Each row is a point. The ring and each string are closed loops that go straight from each point to the next, and from the last back to the first. Before rounding, they use only three directions, however many columns there are. How many times does the string pass through the ring? Passing back the other way cancels.
In the rows, 128 means zero.

Ring (7 x 3):
[[171 129 145]
 [141 149 141]
 [120 145 134]
 [105 112 120]
 [118  90 118]
 [149  80 125]
 [172  94 136]]
String:
[[124  66 137]
 [134  62 122]
 [139  74 137]
 [141  93 137]
 [144 102 125]
 [149  93 103]
 [142  75 107]
 [129  59 115]
 [124  71 132]
 [124  82 146]
 [128  87 140]]
Times through: 1
String, 7 rows:
[[166  74 119]
 [166  66 139]
 [185  67 132]
 [171  84 151]
 [153  98 150]
 [155 108 121]
 [166  89 115]]
Times through: 1

Ring, 8 rows:
[[171 123 123 139 114 123 127 130]
 [158 166 122 149 103 122 119 142]
 [119 196 123 153  94 123 120 154]
 [ 76 187 117 142  94 126 133 156]
 [ 59 146 112 128 103 129 149 148]
 [ 73  99 121 119 115 128 159 136]
 [111  70 133 119 123 125 158 127]
 [153  80 132 127 123 123 145 124]]
String, 8 rows:
[[ 23 166  87 122  96 135 151 154]
 [ 61 146  76 119 103 136 146 143]
 [ 86 131  76 118 107 135 144 137]
 [ 53 108  72 106 111 138 158 135]
 [ 47  98 126 117 114 128 166 140]
 [ 53 112 164 131 111 120 163 147]
 [ 59 131 153 134 107 121 156 149]
 [ 31 153 138 133 100 124 156 156]]
Times through: 0

Ring (7 x 12):
[[209 135 145 110 124 130 154 111 148 125 120 130]
 [184 200 146 111 135 141 143 122 144 114 110 130]
 [115 200 156 107 142 146 126 126 132 115 108 134]
 [ 67 151 172 104 141 143 116 122 124 127 114 139]
 [ 63  93 169 101 134 133 120 115 122 135 122 141]
 [108  55 146 100 124 122 137 106 130 134 129 138]
 [184  86 140 106 120 123 153 106 143 129 127 133]]
String:
[[184 177 193 117 132 145 136 118 144 135 111 134]
 [161 145 128 105 130 131 145 116 139 115 118 131]
 [211 142 105 105 124 125 161 112 148 108 121 127]
 [242 149 124 111 122 128 164 111 153 116 120 127]
 [249 190 139 115 126 136 160 116 155 115 113 126]
 [231 221 168 119 133 146 148 122 152 121 107 128]]
Times through: 1
String:
[[145 152 146 106 133 136 138 118 137 120 116 133]
 [140 159 147 106 134 137 136 119 136 119 115 133]
 [126 172 126 103 137 137 136 122 134 108 114 132]
 [ 87 213 140 103 147 147 122 130 127 106 107 134]
 [ 65 183 148 101 145 144 118 127 123 113 110 136]
 [ 93 140 131 100 136 134 130 119 128 114 118 135]
 [111 132 187 109 134 140 124 117 131 138 116 138]
 [ 66 104 207 107 136 141 113 116 123 148 119 143]
 [ 44  59 191 101 132 133 114 111 119 148 125 144]
 [ 65  40 112  91 126 117 135 107 122 122 133 138]
 [111  77 115  96 126 121 142 109 130 119 128 135]
 [132  98 151 104 127 129 139 111 134 130 124 136]
 [155  77 179 109 122 129 140 106 138 145 125 137]
 [154 113 173 109 127 133 138 111 138 137 121 136]
 [166 117 157 108 126 131 143 111 140 130 121 134]
 [208 129 177 115 123 134 148 110 148 137 119 133]
 [246 163 177 119 124 138 154 112 154 134 115 130]
 [227 187 127 111 128 135 157 117 151 110 114 127]
 [167 167 111 103 132 132 149 118 140 105 116 129]]
Times through: 2

Ring, 10 rows:
[[154 119 140 131 141 123 138 178 132 115 138 129 145 156]
 [129 151 140 132 139 119 143 178 141 101 134 129 145 150]
 [ 87 178 132 135 133 111 141 171 154  96 126 125 141 143]
 [ 59 174 114 139 127 104 135 162 164 105 122 118 138 142]
 [ 53 144  89 143 124 101 128 155 168 126 124 110 136 145]
 [ 63 116  77 144 124 102 124 153 166 140 128 106 135 149]
 [101  70  79 143 128 108 118 153 152 160 132 107 137 157]
 [133  52  97 140 133 115 117 157 136 163 133 112 139 162]
 [160  58 120 136 139 121 121 165 125 153 135 120 142 164]
 [167  80 133 133 141 124 129 172 124 137 137 126 144 162]]
String, 19 rows:
[[138 106  94 135 135 117 141 175 152 124 150 118 145 156]
 [136 110 148 134 139 119 126 167 126 129 123 127 141 156]
 [135 115 161 134 139 120 124 166 121 127 117 130 140 155]
 [129 117 110 135 135 116 137 172 147 121 141 121 144 154]
 [130 122  95 135 135 116 144 177 156 115 151 119 146 153]
 [113 120 123 137 134 114 129 165 142 126 128 121 140 152]
 [123 149 165 132 139 119 132 171 129 108 119 132 141 150]
 [125 178 161 130 140 120 146 181 138  86 129 135 145 146]
 [124 183 119 130 137 117 160 188 160  78 151 128 149 145]
 [120 189 155 129 139 118 151 183 145  79 132 134 146 144]
 [116 165 168 132 139 118 136 173 132  99 118 133 142 148]
 [125 164 167 131 140 119 138 176 132  97 122 134 143 148]
 [141 163 160 129 142 122 146 183 134  91 133 135 146 149]
 [151 141 111 130 140 121 155 188 152  97 157 126 150 152]
 [174 133 138 127 144 127 151 189 136  98 151 133 150 155]
 [181 117 170 127 147 129 138 183 115 111 134 138 147 158]
 [147 110 166 133 141 122 125 169 117 127 119 132 141 157]
 [129 111 146 135 137 118 124 165 128 130 121 126 140 155]
 [150 102 108 134 138 120 139 176 143 125 148 121 146 157]]
Times through: 0
String (20 x 14):
[[145  15  94 142 134 116 106 151 127 185 131 110 137 168]
 [124  61 122 141 134 114 109 152 127 164 118 116 136 161]
 [115  90 119 139 133 113 119 158 137 146 124 118 138 156]
 [120  85  86 139 132 113 128 163 151 144 141 112 141 157]
 [140  38  58 141 131 114 125 162 151 166 153 105 142 164]
 [159   7  79 141 135 118 113 157 132 184 143 108 140 169]
 [159  23 136 139 139 121 102 152 108 180 118 119 137 168]
 [158  42 144 137 140 122 107 156 109 168 118 123 138 166]
 [131  87 143 137 137 118 117 159 123 145 118 123 138 158]
 [131  93 120 137 136 117 125 165 136 138 131 120 141 157]
 [155  75  97 135 137 120 133 172 141 140 149 118 145 161]
 [194  46 104 133 143 127 133 177 128 148 156 121 148 167]
 [189  51 147 132 145 128 121 170 108 152 132 128 144 167]
 [182  55 153 133 144 127 118 167 107 152 127 128 142 166]
 [191  41 147 133 145 128 117 168 106 158 131 127 143 169]
 [163  59 152 135 141 123 113 162 110 156 120 126 140 164]
 [125  95 142 137 136 116 118 160 126 142 117 123 138 157]
 [127  93  86 138 133 114 134 168 153 136 146 114 143 156]
 [142  62  78 139 134 116 129 166 148 151 149 111 143 161]
 [153  24  71 140 134 117 119 160 140 173 148 108 141 167]]
Times through: 3

Ring (9 x 14):
[[176  87 137 134 118  96 125 141 143 117 164 162 112 140]
 [171 138 129 133 122 109 123 131 147 119 152 152 122 136]
 [149 175 116 131 128 131 124 127 146 123 135 137 133 121]
 [118 187 104 129 132 155 126 128 142 127 118 121 142 101]
 [ 91 160 100 129 133 168 128 135 134 129 110 112 144  86]
 [ 89 117 106 129 129 162 130 142 129 128 116 117 138  85]
 [105  78 115 130 125 144 130 149 128 126 131 131 127  96]
 [129  56 125 131 120 123 130 152 131 122 147 146 118 112]
 [162  60 135 133 117 100 128 148 138 118 162 160 111 133]]
String, 28 rows:
[[140  89 112 129 123 116 134 156 139 124 152 151 119 121]
 [139  50 115 129 120 109 137 166 135 124 159 157 112 122]
 [127  31 120 130 119 116 135 165 130 123 154 152 113 114]
 [110  24 141 134 118 136 124 142 120 121 134 135 119  98]
 [113  71 133 133 122 141 123 136 126 122 130 131 126  99]
 [121 100 120 131 124 137 127 141 133 124 134 134 127 106]
 [121 109 101 127 127 132 136 157 138 127 141 140 126 109]
 [ 97  94  92 126 129 145 139 165 133 130 133 132 129  95]
 [ 82  86 106 129 128 160 132 150 125 129 119 119 134  82]
 [ 74  84 113 130 127 169 128 142 121 128 111 112 136  76]
 [ 71  89  99 127 130 167 134 154 124 131 114 115 136  76]
 [104 109  95 126 129 144 137 158 135 129 132 132 130  98]
 [117 112 108 129 127 139 132 148 136 126 134 134 129 105]
 [118 105 123 132 125 142 125 136 132 123 129 130 130 103]
 [ 97  71 136 134 122 156 120 129 121 122 117 119 131  87]
 [ 95  53 122 131 123 148 129 148 123 125 127 127 126  90]
 [105  43 111 129 123 134 136 164 127 126 141 139 120  99]
 [123  61 105 127 123 122 139 168 134 126 151 148 118 112]
 [124  18 129 132 118 118 132 159 126 122 151 149 112 111]
 [131  40 142 134 117 122 124 142 127 119 144 144 116 112]
 [134  57 147 136 118 126 120 131 127 118 139 140 120 112]
 [137  94 125 132 122 125 127 141 136 122 143 143 123 116]
 [147  91 109 128 123 110 136 161 142 124 158 155 117 126]
 [159  47 123 130 118  95 135 163 139 121 169 166 107 134]
 [167   7 144 134 112  87 129 157 133 116 173 170 101 138]
 [156  28 146 135 114 101 125 146 131 117 161 159 108 129]
 [143  58 142 135 118 117 123 138 131 118 147 147 117 119]
 [135  99 126 132 123 128 126 139 135 122 140 140 124 114]]
Times through: 2
String:
[[188 141 138 135 120 100 120 125 149 116 158 158 119 145]
 [171 162 111 130 126 109 130 141 152 122 155 154 124 138]
 [143 141 113 130 126 127 129 140 143 124 141 142 128 120]
 [135 139 132 134 125 140 119 120 137 121 127 130 133 110]
 [130 180 125 133 129 151 117 113 140 122 118 122 141 106]
 [118 215 102 130 134 160 124 121 144 127 113 116 147 100]
 [114 202  83 125 136 154 134 143 147 131 122 123 143 102]
 [124 151  97 127 130 138 134 148 143 128 135 135 133 109]
 [111 140 117 131 128 153 124 129 134 125 119 122 137  97]
 [ 85 149 113 131 131 175 123 124 129 128 102 106 145  79]
 [ 57 145 100 129 134 193 127 132 124 132  91  95 151  63]
 [ 74 126  89 126 133 170 136 153 130 133 112 113 141  78]
 [ 70  92 104 129 129 171 131 147 123 130 110 111 138  74]
 [ 99  90  95 126 128 144 138 163 132 130 133 132 128  96]
 [120  94 106 128 126 132 134 156 135 126 141 140 125 108]
 [128  96 111 129 124 127 133 152 137 125 143 142 124 113]
 [128  82 136 134 121 133 122 133 130 120 135 136 124 108]
 [144   9 150 136 113 108 124 146 126 117 156 155 108 121]
 [168  11 141 133 113  86 130 159 134 117 175 172 101 139]
 [179  30 144 134 113  83 128 152 138 115 176 173 102 145]
 [183  70 124 131 117  82 134 160 146 119 178 175 106 149]
 [154 106 122 131 122 113 129 144 142 121 152 151 120 127]
 [157 102 141 135 120 117 120 128 138 118 146 147 121 126]
 [185 107 159 138 116 101 113 115 142 113 154 156 117 142]]
Times through: 4

Ring:
[[139 124  96 100 147 127 142 135 148 107 143 134  96 133]
 [129 144 128  99 128 100 123 146 143 132 133 125 122 121]
 [117 156 150 104 109  78 108 158 135 152 127 117 149 116]
 [109 149 181 125 102  78  96 157 103 167 115 107 154 125]
 [110 130 194 146 111  98  97 145  73 164 108 105 135 140]
 [114 111 176 155 124 119 109 137  67 147 113 110 118 153]
 [119 102 133 147 131 128 125 138  89 125 128 118 116 157]
 [126 101  74 126 138 131 145 144 131  99 150 131 117 153]
 [131 103  55 113 144 133 153 143 150  89 157 137 112 148]
 [139 111  66 104 151 135 153 136 154  91 153 139  97 141]]
String, 23 rows:
[[144 106  22  91 158 142 169 138 181  70 169 148  94 141]
 [133 124  49  91 137 114 151 152 177  94 161 139 125 131]
 [128 129  85 102 130 108 137 151 155 112 149 131 128 131]
 [129 126 112 111 134 115 131 142 134 120 138 127 115 135]
 [123 138  92  99 121  95 131 158 158 121 147 128 143 125]
 [132 150 113  86 129  97 128 148 161 127 139 129 123 115]
 [133 153 156  94 132 100 116 138 137 142 123 123 108 114]
 [129 138 163 114 132 110 115 135 113 142 119 120 106 128]
 [123 136 137 113 124 102 119 146 126 136 130 121 126 129]
 [116 155 106  92 106  72 119 169 163 137 144 123 165 115]
 [118 171 119  80 102  61 113 170 172 147 140 122 167 103]
 [131 151 164 101 130 101 113 138 128 146 120 121 109 117]
 [132 128 155 118 140 123 121 129 110 133 121 122  94 134]
 [127 133 115 107 129 107 128 146 139 125 137 126 123 130]
 [130 140  77  87 128  99 138 155 173 112 152 134 133 122]
 [143 125  71  89 151 128 151 137 168  95 152 140  95 130]
 [155  99  93 109 179 169 158 108 131  85 140 142  42 148]
 [151  95  88 115 174 167 157 112 129  84 142 141  52 151]
 [146  99  37 100 163 151 167 131 165  72 162 146  83 147]
 [132 117   7  87 137 116 164 159 196  77 177 145 134 136]
 [124 126  68 103 125 104 140 158 161 108 155 132 141 134]
 [134 108 112 124 148 138 138 130 117 110 135 129  92 147]
 [146  93  83 119 169 164 157 117 127  85 144 139  62 154]]
Times through: 1

Ring (10 x 14):
[[ 80 105 140 187 178 118 132  78 123 109 137 146 104 103]
 [116  98 160 168 162 140 148 119 111 125 131 128  85 111]
 [149 102 169 141 143 157 164 160 109 138 132 111  78 121]
 [169 118 167 113 132 165 175 195 117 147 135 100  82 132]
 [169 135 154  97 127 160 177 201 132 146 144 100  98 137]
 [159 140 138 100 123 149 174 182 144 139 157 107 116 135]
 [136 136 118 120 121 132 165 136 154 124 174 123 138 126]
 [105 126 106 152 131 115 151  84 156 109 180 140 150 114]
 [ 85 120 107 172 148 106 140  61 152 101 173 150 146 107]
 [ 69 114 119 187 171 105 130  55 140 100 155 155 129 101]]
String:
[[ 52 120 119 193 190  98 120  51 140  96 144 161 125  99]
 [ 52 114 104 200 171  92 123  24 149  89 166 166 146  96]
 [ 66 126 102 179 163  96 130  49 156  95 169 158 150 104]
 [ 99 134 124 148 161 119 144 111 146 115 151 138 125 116]
 [121 118 121 147 127 127 157 104 145 117 173 131 135 117]
 [137 124 110 131 105 129 167 110 156 119 191 126 151 122]
 [152 151 110  96 106 135 175 158 166 129 184 115 150 135]
 [142 155 130  98 139 139 165 179 153 134 152 114 122 135]
 [130 130 138 129 144 137 158 146 138 128 149 122 113 124]
 [143 125 137 126 129 142 166 148 138 130 158 117 116 125]
 [135 143 139 114 148 140 160 169 142 133 143 117 110 130]
 [164 156 133  81 122 149 177 202 153 142 157 104 121 141]
 [165 143 124  93 105 146 179 174 156 136 176 108 135 137]
 [142 120 126 130 115 137 167 129 144 125 174 121 131 123]
 [122 129 128 136 140 130 156 127 144 122 159 127 125 121]
 [106 137 116 140 147 119 149 112 153 115 162 136 136 119]
 [ 83 134 101 160 151 103 139  71 160 102 173 150 152 111]
 [ 92 126 121 160 159 115 141  91 145 110 156 143 129 111]
 [102 110 125 168 145 120 146  83 138 111 163 140 127 109]
 [ 73  99 117 199 157 105 132  37 137  97 166 156 134  97]
 [ 43 108 123 211 196  96 115  33 132  93 141 166 119  93]
 [ 65 118 135 187 194 109 124  76 130 105 131 152 107 102]
 [ 38 105 135 217 211  98 110  38 122  94 125 166 104  91]
 [ 74  94 134 202 171 113 130  52 123 103 148 152 112  97]
 [109 106 135 167 147 127 148  95 130 116 156 135 115 110]
 [ 95 119 134 164 166 121 141 100 133 114 144 139 113 111]]
Times through: 0
String:
[[185 105 180 113 123 176 181 205 106 154 132  92  69 132]
 [167 108 155 123 115 159 176 166 122 140 155 105  99 127]
 [136 125 145 130 143 142 160 152 132 131 145 118 105 124]
 [153 143 149 100 141 151 169 195 137 141 139 107 101 135]
 [169 159 145  75 131 156 178 222 146 148 143  98 107 144]
 [179 147 135  80 106 156 185 203 151 145 166  99 123 142]
 [154 124 133 119 114 145 172 151 141 132 168 114 123 128]
 [169 135 131  98 103 151 181 175 148 138 173 106 127 135]
 [133 122 138 135 136 138 160 137 136 127 155 122 114 122]
 [134 139 142 118 149 140 160 165 139 132 142 118 107 128]
 [177 154 155  73 133 163 180 235 139 153 135  93  95 145]
 [202 137 169  71 114 179 192 249 126 162 137  82  83 147]
 [174 109 159 118 114 163 179 177 121 144 152 102  95 129]
 [139 113 148 139 137 144 162 142 126 130 149 118 103 121]
 [139 117 165 134 157 151 159 168 116 137 125 114  81 123]
 [140  94 177 154 155 157 158 153 100 137 122 114  67 117]
 [127  74 175 182 153 150 153 114  94 128 130 124  71 107]
 [117  94 151 171 149 137 151 104 116 121 145 130  97 109]
 [119 106 142 159 145 134 153 111 126 121 151 129 108 113]
 [ 94  84 151 197 165 127 138  72 110 112 140 142  95 100]
 [114 102 143 166 148 132 150 103 124 119 150 132 107 111]
 [117  94 145 171 143 134 152  98 120 119 153 132 105 109]
 [119  96 149 168 147 137 152 107 118 121 147 129 100 110]
 [118 114 150 152 159 137 150 130 123 125 136 127  97 116]
 [129 108 172 149 167 150 153 157 107 135 117 117  71 118]
 [167  97 185 132 141 170 171 187  98 148 122 100  61 125]]
Times through: 4

Ring (10 x 14):
[[125 129 137 118 129 108 120 132 144 133 115 159 111 120]
 [111 132 143 126 118 105 121 132 158 169 120 185 103 137]
 [120 132 145 125 102  98 109 120 156 165 126 168 106 135]
 [142 130 145 121  85  95  95 101 144 140 138 124 121 125]
 [147 126 144 120 108 120 117 108 129 123 144 112 138 129]
 [146 123 141 119 131 139 138 120 121 115 144 113 148 132]
 [150 121 138 115 146 147 146 125 112  96 140 105 153 125]
 [163 121 134 108 140 134 129 117 107  68 133  81 152 105]
 [170 123 132 103 124 112 105 108 110  56 124  71 141  89]
 [146 127 134 110 124 104 108 119 130  95 116 118 121 101]]
String (24 x 14):
[[188 130 143 108  43  66  46  60 125  79 145  38 134  89]
 [171 126 145 115  76 101  88  82 123 100 152  67 145 114]
 [176 126 141 110  84  99  86  84 118  81 144  59 144 102]
 [154 126 140 114 110 112 109 107 125 103 135 100 136 114]
 [112 124 142 127 163 157 171 151 136 157 134 178 135 155]
 [126 121 144 127 155 164 171 139 125 144 148 148 151 156]
 [186 125 142 110  74 100  81  74 112  73 153  39 153 102]
 [170 126 146 117  76 104  91  82 123 104 155  69 146 118]
 [108 126 146 132 145 147 161 144 145 176 139 186 129 161]
 [117 126 142 125 141 135 148 139 141 154 131 170 126 145]
 [164 133 143 113  53  64  55  76 141 111 134  85 116 100]
 [147 132 142 116  80  81  81  97 144 125 129 117 114 111]
 [117 128 142 124 134 124 137 136 145 154 126 171 118 139]
 [ 76 128 143 136 175 153 184 175 161 207 119 249 108 172]
 [127 127 140 121 134 124 134 132 138 136 127 153 124 131]
 [153 131 137 110  88  77  77 100 139 102 119 107 112  96]
 [123 132 138 117 115  92 105 127 152 139 110 164 100 115]
 [ 82 129 141 131 169 140 170 170 161 194 112 240 102 158]
 [ 89 127 142 131 171 151 176 167 153 186 121 224 115 162]
 [139 130 140 117 106  99 103 114 141 125 124 132 117 116]
 [156 131 140 112  80  79  76  94 138 107 127 101 117 101]
 [120 128 142 124 133 125 137 134 143 152 128 167 121 139]
 [101 127 144 131 153 144 163 152 149 178 129 200 121 158]
 [140 128 142 119 110 111 113 114 137 129 133 129 126 125]]
Times through: 1

Ring, 9 rows:
[[108 168 125 115 106 100 113  99  97 174 130 137  88 110]
 [ 97 168 122 106  96  84 109  75  95 176 135 129  92  86]
 [100 152 121 117 100  85 116  68 106 163 136 120 108  70]
 [112 145 121 140 108 100 126  82 118 153 139 117 129  73]
 [138 136 125 178 127 134 143 123 136 138 138 121 151  99]
 [151 123 131 188 145 153 150 151 143 127 129 130 146 124]
 [162 102 142 180 171 167 154 181 146 114 109 146 116 159]
 [153 109 144 159 167 158 145 177 134 124 104 153  92 166]
 [136 135 137 140 144 137 131 150 117 146 113 150  85 151]]
String, 24 rows:
[[106 106 139  92 138  94 120  97 110 139 103 140  57 105]
 [119 130 132 127 130 112 127 111 116 145 120 135  94 109]
 [110 103 140 100 141  99 123 101 115 134 104 138  63 105]
 [115 136 130 124 124 107 124 104 113 150 122 133  94 104]
 [107 201 112 140  79  98 113  82  97 190 156 122 133  85]
 [ 87 210 111 105  67  73  98  57  79 204 153 124 104  76]
 [ 92 188 120  94  87  80 100  74  82 192 136 135  79  96]
 [115 126 138 104 137 108 120 118 107 148 107 147  60 128]
 [123 127 142 108 145 120 122 138 106 148 102 156  53 150]
 [135 104 145 128 161 134 135 150 123 128  99 152  69 149]
 [136 124 137 144 145 134 135 142 124 138 115 143  96 136]
 [142 150 131 165 134 144 136 151 123 150 128 142 118 141]
 [169 116 144 184 174 180 153 203 140 123 108 157 107 186]
 [177  54 161 169 215 188 164 222 156  85  77 167  73 201]
 [180  79 154 186 201 192 163 223 154  98  91 163  95 200]
 [173  68 157 171 204 183 161 213 152  94  84 163  81 194]
 [157  72 154 150 191 161 151 186 143 101  86 158  72 172]
 [143  97 145 143 167 143 142 158 132 120 100 149  82 149]
 [136 150 130 155 131 136 133 142 119 152 127 141 112 136]
 [130 154 129 147 125 129 129 132 114 157 128 140 108 129]
 [125 158 126 147 117 121 127 119 114 160 134 134 115 115]
 [113 201 115 141  87 107 114  99  96 189 151 130 124 104]
 [ 93 208 114 107  74  82 100  71  80 202 149 130  99  91]
 [ 93 156 127  89 103  79 106  74  91 172 124 134  70  92]]
Times through: 3
String (8 x 14):
[[145  87 142 157 167 144 149 150 143 110 106 138 105 130]
 [145 113 138 162 154 146 144 153 135 126 115 140 110 137]
 [143 166 126 173 124 146 135 149 121 159 137 139 132 138]
 [129 141 132 140 132 126 129 130 116 150 121 141  98 128]
 [123 110 139 120 146 116 129 122 119 134 107 142  76 122]
 [107 199 111 142  79  97 114  80  99 188 157 120 136  81]
 [ 96 179 111 131  78  80 114  53 104 177 156 109 138  50]
 [126 124 123 167 122 117 140  97 137 133 139 111 152  71]]
Times through: 1

Ring:
[[143 142  90 136 107 112 157 108 142 135  98 124 131 161]
 [142 158  99 104 105 118 153 118 154 115  95  93 134 172]
 [130 158 125  81 120 137 133 142 152 104 125  87 148 164]
 [100 129 152  86 138 156 123 172 133 121 188 106 166 137]
 [101 107 136 129 136 145 134 157 119 148 189 141 161 125]
 [119 113 115 148 127 130 141 132 122 153 156 154 148 133]]
String (23 x 14):
[[138 125  85 160 108 109 162 105 131 153 110 146 131 150]
 [113 109 102 150 113 121 165 130 125 159 150 134 143 139]
 [123 129 119 123 125 133 138 136 133 135 146 130 148 144]
 [125 122 124 137 135 137 125 135 125 142 155 157 150 133]
 [108 110 139 133 143 147 121 153 117 147 187 158 160 122]
 [ 96 108 149 118 144 154 123 168 118 143 204 141 167 121]
 [ 61  93 167  94 142 166 139 202 116 145 249 102 182 115]
 [100 120 141 105 133 148 134 164 129 134 184 116 162 134]
 [118 128 134 115 135 143 123 147 130 131 162 136 155 137]
 [124 131 129 119 134 140 124 141 131 131 153 139 152 139]
 [125 129 129 125 135 140 121 138 129 133 153 148 152 137]
 [ 98  98 139 140 141 147 130 158 112 157 201 158 163 116]
 [ 86  87 126 147 127 138 158 159 111 169 203 140 160 119]
 [113 103 107 159 120 124 157 131 119 164 159 152 146 131]
 [118 121 105 135 113 123 160 131 132 147 141 122 143 146]
 [139 138 107 133 121 124 137 119 136 134 120 140 139 150]
 [153 146  96 140 117 117 137 104 140 131  96 147 132 156]
 [152 151  78 134  98 103 166  97 149 131  76 113 124 172]
 [141 150  80 121  92 105 177 107 153 128  83  89 127 176]
 [133 144  95 116 103 116 164 121 148 128 107  96 135 166]
 [139 144 106 123 117 123 141 120 141 128 114 125 139 156]
 [154 148  85 139 107 109 151  99 144 132  84 132 127 164]
 [153 143  91 146 115 113 142 101 138 136  95 149 130 156]]
Times through: 4

Ring (7 x 14):
[[127 137 114 144 129 160 168 185 147 135 119 182  90 151]
 [157 164  83 108  92 167 123 152 131 147 110 153 130 125]
 [162 161  88  95  83 149  77 111 116 147 116 118 163 109]
 [117 145 151  91  90 128  63  93 114 108 104 110 148 108]
 [ 99 127 173 113 113 119  81 105 121 100 112 120 129 121]
 [103  92 161 180 173 113 143 153 139 128 153 150 101 160]
 [114 103 139 181 169 132 170 179 147 137 148 172  89 166]]
String:
[[171 174  60 105  85 180 135 165 134 158 107 163 129 126]
 [145 185  91  80  64 185 128 160 135 127  78 168 115 117]
 [130 167 115  94  82 168 123 151 134 119  88 160 113 122]
 [147 131 103 142 129 139 121 143 130 151 139 140 134 138]
 [161 140  81 142 125 152 135 158 134 162 138 151 131 140]
 [145 173  83 110  91 190 170 195 148 137  92 194  91 138]
 [116 166 121 106  92 182 169 191 150 112  80 196  76 138]
 [121 139 128 129 118 151 139 160 138 124 113 163 104 139]
 [134 122 118 152 140 135 133 151 134 144 140 148 120 145]
 [118 129 136 138 129 141 135 154 137 125 122 157 107 142]
 [ 92 111 164 161 154 136 166 176 148 112 124 177  76 159]
 [ 95  73 168 209 202 108 171 173 148 132 168 165  84 178]
 [110  70 157 209 202  97 147 152 139 144 181 143 108 172]
 [125  98 137 173 165 113 124 139 132 144 160 135 125 152]
 [115 125 145 135 128 132 118 138 131 121 124 143 116 137]
 [ 91 123 175 127 125 128 117 135 133  98 110 146 103 136]
 [ 71  87 208 162 165  97 115 126 132  95 137 135 100 149]
 [102  81 171 182 180  96 119 129 131 128 164 129 118 156]
 [117  97 148 170 164 111 123 137 132 136 156 135 122 151]
 [110 122 149 139 133 131 124 143 134 119 125 147 111 140]
 [ 92 103 171 163 158 123 147 158 142 112 133 160  89 156]
 [ 95  77 165 209 200 114 181 183 151 131 164 173  77 180]
 [121  78 132 219 205 119 188 190 152 156 179 173  88 184]
 [130 103 118 186 172 134 170 180 146 153 158 169  99 167]
 [116 130 122 161 145 165 202 213 159 131 119 206  63 166]
 [118 154 120 123 109 174 173 192 150 119  95 194  77 145]
 [126 155 118 114 102 165 144 167 140 123  99 172  99 135]
 [141 135 108 137 124 144 126 148 132 144 131 147 125 138]
 [166 150  71 133 114 161 136 161 134 164 131 155 131 137]]
Times through: 0
